Each wall is flat, endless, passes through zero and stands at right angles to its row. A trip goes straight from one point to another. Which walls does it cross, in order?

Walls:
(1): [ 3.2 -1.5 -1.4]
(2): [ 3.4 -5.4 -2.5]
(3): [ 0.8  3.7 -2.0]
(4): [-0.6  4.2  6.0]
(5): [ 4.5 -4.5 -0.5]
(6): [-0.7 -0.2 -1.7]
Trips:
[-0.5  4.3  5.8] to [-2.5 -6.3  6.3] -> 3, 5, 2
[-2.5  3.2  3.2] to [3.2 5.4 7.7] -> none
[ 6.0 -3.6 -1.2] to [-1.7 -1.8  3.4] -> 4, 1, 2, 5
[-0.1  2.2  2.4] to [ 5.0 -4.1  4.0] -> 3, 5, 1, 2
[ 2.3 -3.3 -1.0] to [ 2.6 -2.0  5.7] -> 6, 4
[-1.7  1.7 -3.0] to [ 4.0 -1.9  0.0] -> 1, 2, 5, 6, 3
[-3.7 -1.1 -3.8] to [-7.0 -0.7  0.0] -> 3, 2, 4

Walls:
(1): [-1.0  2.2  2.5 -0.7 -0.1 -6.1]
(2): [-1.1 -1.8  7.8 -3.3 -2.8  4.2]
(3): [ 3.9 -0.2 -1.1  7.2 -0.2 -4.3]
(4): [ 0.2 -3.4  0.1  6.0 -6.3  0.4]
(5): [ 1.1 -1.0  3.1 -1.1 -2.9 -0.1]
Trips:
[-4.2 -4.0  3.6 -1.2 -6.8 -0.2] to [ 2.2  2.1  2.9 -7.3 -1.4 -1.9] -> 4
[-4.4 -0.2  6.8 -0.7 -0.9  0.9] to [ 1.3  1.5 -1.5  2.9  0.1 -8.0] -> 3, 2, 5

Walls:
(1): [-7.3 -0.2  1.4  2.9 -5.0 -1.5  5.8  3.0]
(2): [ 6.7 -5.5  1.9  1.1  4.2 -9.6 -2.7 -4.3]
(3): [-0.8  2.4 -0.3 -2.3  1.9  0.2 -0.3 -3.1]
Trips:
[-0.7 -3.7 -0.2  2.9  2.1 -4.0  3.5 -0.1] to [-3.1  0.1 -0.9 -0.5 -1.4 -4.1 -1.2 -2.6] -> 3
[-3.5 -4.7 -0.4 -1.4  1.5  0.6  8.0 -2.5] to [-1.3 -3.3  6.7 -5.1  5.0 -2.1  2.5 -5.4] -> 2, 1
[-3.1  3.2 -0.4  4.0 -2.5  2.1  1.9  4.9] to [ 3.8  1.7 -0.8 -1.1  2.9  2.4 -1.9  4.3] -> 1
[-0.3 -3.8  0.5  1.9  1.7  0.3 -4.8  2.1] to [ 3.3  1.4 -2.2  4.8 -2.5 -1.8  4.1 -3.4] -> 1
[-3.6 -3.9 -2.7  3.6  6.5 -5.3 -3.0 -1.6] to [ 1.9 -0.6 -4.9 -0.4 -3.7  2.9  0.7 -0.3] -> 3, 2
[-0.2  1.7  0.8 -0.7 -1.6  0.5 -4.4  0.5] to [ 1.8 -2.5 -0.5 -0.3  0.0  8.1 -1.6  0.5] -> 3
[7.4 2.8 0.9 1.0 2.2 4.9 2.8 3.3] to [ 1.0 -2.8 -7.2  6.2 -5.9 -7.0  3.0  5.2] -> 1, 2
[-2.5 -2.4 -4.1 -2.1 -3.2 -3.5  5.5  0.5] to [-1.5 -0.7  0.3 -0.3  6.3 -6.0  4.5  3.9] -> 2

Walls:
(1): [-0.8 -1.4 -0.2 -0.9  1.5  0.5 -2.7 -1.2  1.2  1.0 -6.1]
(2): [ 4.7 -1.4  2.4  3.5  3.7 -2.4 -0.1 -2.7 -0.8  4.1  2.0]
(3): [ 1.2 -0.3 -5.1  8.7  1.0  4.1 -1.7  2.1  4.9 -0.8 -2.6]
(4): [-3.8  2.0 -2.5 -0.9 -6.8  7.4 -5.4 -5.4  0.8 -0.6 -1.5]
(5): [-1.3  2.9 -0.4 -6.9 -1.9  0.9 -6.4  1.4  1.6 -2.4 -0.6]
Trips:
[ 2.4 -2.6 -9.8 -2.4 -2.8  0.9  9.8  0.2 -3.0 -1.4 -3.1] to [-5.1  0.1  1.7 -4.9 -1.2  3.1 -0.6  1.7 -0.3 -1.5 -1.8] -> 4, 3, 1, 5
[-1.3  0.9 -1.6  4.4  4.4  1.9 -3.3 -2.1 -1.0 -1.4 -0.3] to [  3.3 -10.3   0.3  -2.0   4.9   1.2  -3.1  -2.5   4.0   0.2  -4.6] -> 4
[-0.8 -2.2  0.5  4.1  5.1 -5.6  4.6  4.8  2.5  3.3  1.5] to [ 3.9  1.5  8.1  0.0 -2.0 -0.2  7.5 -2.7 -0.7  2.8  3.5] -> 3
[-0.8 -5.2 -1.0 -3.0 -0.9 -0.5  0.1 -4.6  0.2 -3.0 -1.7] to [ 1.0  2.3 -0.4 -6.0 -4.2 -3.1 -4.5  1.2  4.9  3.5  5.4] -> 1

Walls:
(1): [ 0.2 -0.8 -1.4 -2.3  2.3 -1.6  1.3  5.0 -5.5  1.0  1.0  1.7 -1.7  1.1]
(2): [ 0.7 -7.7 -1.8  2.7 -1.7 -4.7 -0.3  4.0 -0.9 -3.2 -4.7  2.8  4.0  5.0]
(3): [ 2.5 -0.7 -0.4 -5.1 -4.5 -5.2 -8.1  3.2 -7.5  0.0 -3.0  0.1 -3.3  2.9]
(4): [-1.7  4.0 -2.6  6.6 -3.4  5.8  2.3 -1.0  5.1  2.1  0.8  5.5  3.2 -3.3]
(5): [-8.1  0.4  1.2 -4.3 -3.5 -1.3  0.4  0.3  3.4 -2.0  2.6  1.0  1.3  1.8]
(6): [ 2.2  0.6  2.8  0.4 -4.1 -5.7 -1.0 -5.0  0.0  0.4  1.8  0.8 -9.3  3.1]
(7): [-2.0  1.0  0.4  4.6 -0.1 -4.8 -3.4 -1.1 -1.0 -0.4  4.4  1.1  2.0  0.6]
Trips:
[ 2.7 -1.5 -0.1  5.7 -3.0  6.4 -1.5  5.7  1.8  1.5 -3.5  0.6  0.9 -1.6] to [-5.7 -0.8 -4.8 -0.5  0.2 -7.0  4.5  4.1 -4.1 -2.5 -0.8 -0.2 -0.1 -1.5] -> 1, 3, 5, 7, 4
[ 7.5 -4.2 -2.4  4.5  5.3  0.6  4.5 -5.8 -4.4  2.7  1.8 -0.8  1.6 -7.6] to [-2.1  2.4 -1.4  0.6 -2.7  2.9  2.5  6.2  0.1  0.4 -0.4 -2.6  3.9  0.2] -> 2, 5
[ 1.7  3.2 -4.0 -2.9 -2.4 -1.9  0.1  3.7 -1.9  0.2  1.7 -1.7  4.7  2.1] to [-5.2 -0.2 -3.4 -2.1 -0.6  8.9 -1.4  8.3  4.4  9.0 -1.9  0.8 -2.0  0.0] -> 7, 4, 2, 3
[-3.8  5.6  0.6 -0.8 -2.2 -4.0 -0.7  2.0 -3.8 -6.7 -1.6  2.0  1.7 -1.9] to [ 0.4  2.7  4.3  3.3  5.8  4.4 -2.7  0.7  2.8 -3.7 -1.0 -1.1  1.5  6.4] -> 1, 3, 4, 5
[ 3.1 -0.4  5.7 -0.9  0.0  2.0  5.9  2.5 -5.7  0.3 -6.5 -3.1  0.8 -3.2] to [ 5.5 -0.1  0.5  3.3 -5.2 -3.7  2.3 -0.6  2.7 -1.2  2.1  0.2 -3.6 -4.3] -> 6, 2, 1, 3, 4, 7
[ 3.3 -3.3 -1.2 -2.5 -4.3  4.6 -3.1 -3.8 -3.3 -1.5  0.2  1.4  0.9  1.4] to [ 0.7 -3.3  1.7  0.1  1.7  3.4 -2.3  1.1 -4.5 -3.2 -2.6 -3.9  4.7 -1.0] -> 6, 1
[ 7.7 -0.3 -1.3 -3.4 -0.7 -6.0 -0.8  2.1 -3.5 -0.1 -3.7  1.8 -1.7 -0.9] to [-0.6 -3.6  0.5  0.1 -0.5 -6.2 -9.0 -4.5  2.8  6.7 -4.7  0.9  0.4  2.6] -> 7, 1
[-9.0  2.3  4.7  2.9 -2.5  0.9 -5.6 -4.5  0.6  0.6 -5.3  0.4 -3.4  1.0] to [-3.4  2.6 -0.2  0.1 -3.6 -1.2 -0.2 -1.1 -0.5 -3.5 -1.3  5.4  5.4  0.7] -> 2, 6
[-7.5  2.4  1.4 -7.8  0.0 -0.7  2.6  3.4 -1.5 -7.7 -0.8  0.8 -6.1 -3.8] to [-0.5  1.7  5.1 -5.1 -3.4  5.0  0.9  0.8  2.2  2.1  1.5 -3.5 -1.2  5.3] -> 1

Walls:
(1): [ 0.3 -4.5  4.5  0.6  2.0 -1.4  0.8 -3.5 -2.9 -0.1 -1.9 -8.2  3.1  2.6
  5.8  2.6 -1.4  1.8 -5.2  0.5]
(2): [-0.2  1.5 -4.1 -5.6 -0.6  3.5  0.8 -3.6  2.6  8.7 -0.7  2.4  0.0 -4.4
  3.0 -0.5 -2.3  0.0 -0.1  0.9]
(3): [ 4.2  7.0  3.6  0.4 -7.2 -0.9  0.3 -5.3 -1.0 -1.4  2.5  3.0  3.2 -0.5
 -8.8  1.0 -1.2 -2.1  2.5 -4.0]
(4): [ 6.5 -0.5 -0.6 -3.3 -1.1  1.6  3.2  0.8 -1.0  3.5 -2.0 -0.5 -2.8 -2.7
 -3.5 -4.4 -2.4  3.4  3.0  1.7]
(5): [ 3.8 -1.0  2.6 -1.2 -3.1 -4.5  1.8 -0.6  0.7 -1.6 -2.9  1.6 -5.5  1.7
 -0.5  5.2 -0.6 -5.6  0.8 -5.7]
(6): [  1.0  -2.2  -3.6   1.6  -0.8 -11.3  -0.5   5.1   5.8  -2.2   4.8  -1.4
   4.1  -3.6   0.2   1.5   1.6  -5.0   1.4   1.5]
(7): [-2.7 -2.1 -2.2  2.3 -0.6  1.5  3.8  0.3 -4.6 -1.5 -4.5 -1.4 -2.6 -5.6
 -0.8 -1.3 -1.9  6.2  2.9 -1.8]
Trips:
[ 4.0 -5.6  0.6 -3.4 -4.0  2.7 -2.1  4.7  4.6  1.6  6.5 -1.4 -3.1 -0.1
  0.1 -2.6  7.4  4.3 -1.6 -1.3] to [-0.9  5.5  0.3 -2.2  2.1 -0.5  2.1 -2.0  3.4  1.6  5.9  7.4  3.3 -1.5
  0.3  1.0 -4.4 -4.1  4.3  3.5] -> 3, 4
[ 0.7 -8.7  1.1 -6.9  4.3  6.1  2.9  1.7  3.9 -7.2 -6.6 -0.7  1.1  1.5
  1.8 -3.5  3.6 -2.2 -1.9  4.5] to [ 2.2 -0.8  3.0 -1.5  2.0  0.0 -5.3 -0.8  2.2 -0.4  2.0  2.0 -0.6 -0.1
 -3.8  3.5  1.7  0.4 -0.4 -3.7] -> 5, 4, 1, 3, 6
[-5.7 -0.8  1.7 -1.6  6.0  2.8 -2.6  3.3 -2.2  0.4  0.5 -0.2 -0.7  3.1
  2.0 -1.1  3.4  1.3 -4.7  2.3] to [-2.1  5.8  3.8  3.6 -5.0  0.3 -1.3  5.6  0.9 -2.6  6.4 -7.8  3.9  0.6
  3.7 -2.9 -2.2  1.6  3.0 -2.1] -> 6, 3
[ 5.8 -6.3  3.3 -7.8 -1.6  1.9 -2.3  0.5  9.5 -5.0  4.2  2.3  1.1  7.5
  2.8 -2.3 -1.7 -1.4 -2.1  3.8] to [ 3.3  2.4  4.0 -3.4 -1.5  3.8 -0.2  1.1 -5.1 -3.0 -0.8  3.2  6.6  3.0
 -3.8  7.3 -3.2 -4.2 -3.6 -1.9] -> 4, 3, 6

Walls:
(1): [-5.6  0.3 -3.7  3.2  3.6 -0.2  0.5  0.3  2.4 -2.5  1.7 -8.6 -0.9 -4.9
  6.2  5.4  1.8  1.1 -4.1  0.1  2.1  5.1  7.7  5.4  3.0  2.9  3.6 -0.4
  2.4  0.0  2.5 -5.2]
(2): [-0.2  5.5  6.9 -0.2  2.2  0.9 -2.5  1.4 -4.3  0.4  3.5  3.0 -3.1 -2.0
 -0.5  2.0  0.4 -3.3  3.1  3.1  1.7  4.1 -1.3  2.7  4.9 -4.7  1.5 -3.2
  4.1 -3.5  0.8 -2.9]
(3): [ 6.2  0.9 -3.2 -1.6 -5.1  2.2  5.8  0.7 -0.7 -1.6  2.0  0.5  1.7 -5.9
 -4.6  1.9 -1.9 -0.6  2.8 -3.0  8.5 -4.4 -2.2  1.5  3.6 -0.2 -5.5 -5.2
 -6.4 -1.9 -3.2 -5.1]
(4): [ 0.9  1.0  6.7 -1.3 -1.9  4.6 -1.6 -7.4 -1.3  5.9 -2.9 -4.9 -0.1 -1.4
 -5.1 -5.8 -0.6  1.0 -4.0 -0.3 -8.2  0.7 -2.0 -0.5 -6.1  9.3  1.5 -7.2
 -1.3  1.0  1.6  0.7]
(5): [ 0.4 -0.2  2.1  1.1 -2.2  1.3 -1.1  2.5 -0.4 -1.8  6.5 -1.2  2.4  0.8
  0.3 -2.6  3.9 -1.5  3.7  0.2  2.4 -4.5 -0.8 -7.2 -0.8  3.7  1.6 -2.2
  0.4  5.0  0.6 -0.8]
(6): [ 8.0 -1.4 -1.3  0.5 -1.9  1.2  3.4  3.7  6.9 -1.4  4.0 -7.0  3.5  0.4
 -2.7 -5.9 -3.8 -2.6  0.2 -0.8  3.1 -2.9  4.9  3.7  4.4  2.2  2.7  0.7
 -6.6  5.9  4.9 -2.4]
(7): [  1.1   1.3  -4.0   0.3 -11.6   1.5   8.5  -6.3   8.0   1.8  -1.1   3.7
  -1.2  -0.5   6.3   4.4   0.2  -1.8  -2.9   3.8  -8.7  -1.0   5.3   0.7
   4.7   9.0   3.8  -1.9  -4.6   0.0   3.8   1.7]
(8): [ 2.0  0.3  1.5  1.7 -4.7  3.4  1.4  2.1 -3.2 -0.9 -0.5  2.3 -3.2 -2.0
  1.9 -1.4 -2.1  2.5  6.5  4.2  4.7  0.2  6.8 -0.5 -6.3  3.1 -1.2 -1.3
  4.1  0.1  1.3 -5.1]
Trips:
[ 1.6 -2.2 -2.2  2.9 -2.0 -3.3 -6.9 -1.4 -0.9  1.5  0.2  0.0 -1.0  0.4
  0.5  5.4 -2.8 -0.3  3.9  1.0  1.0 -1.6 -3.6 -1.8 -0.2  2.1 -6.2 -0.2
 -1.1 -1.1 -2.6  1.1] to [ 4.8  0.9  5.4  3.2  1.3  0.5 -0.7 -1.9  5.1 -1.8  7.7 -6.2  1.9 -1.8
  0.1 -1.6  1.2  0.1 -1.2 -2.4 -0.4 -2.6 -1.6  0.7  2.1 -1.9  6.0 -0.5
 -2.5  3.2 -1.2  2.4] -> 8, 6, 4, 1, 2
[-2.9 -2.8 -0.7  1.2 -4.6  2.1  3.5 -1.5  0.9  0.6 -5.2  0.4 -1.2 -4.1
 -1.4 -6.2 -2.9  7.0 -4.7 -1.9  2.4  2.6 -0.7 -0.1 -2.3  0.6 -2.5 -1.9
  0.7 -3.2 -1.6  4.7] to [ 3.8  0.0  4.7 -4.5  6.6 -2.6 -0.6 -3.4 -1.1  5.6 -0.2 -2.5 -1.5 -5.2
  1.0 -4.1  3.7  0.0  4.1 -1.3  0.6 -1.6  5.2 -1.1  4.0  5.4  1.2 -5.3
 -4.4  5.8 -8.6 -1.5] -> 6, 5, 7, 1, 2
[-1.0  0.4  0.4  5.8  1.7 -1.7  2.3 -0.3  4.4 -0.7  3.2  4.9  0.5 -2.0
  1.8  2.4 -0.3 -2.5  5.2  4.5  3.9  0.5 -0.7 -2.7 -3.8  3.8 -3.3 -3.2
  3.0 -2.7  4.0  6.2] to [ 1.1 -0.1  2.5  5.2 -3.2 -4.6 -1.6  6.1  0.5  4.7  4.0  6.5 -4.7 -0.3
  5.6  1.3  0.7 -0.3 -4.1 -6.3  5.1  1.7  0.5  0.3 -3.9 -2.5 -0.2 -3.1
 -5.2 -6.3  0.5 -3.3] -> 3, 1, 7, 5
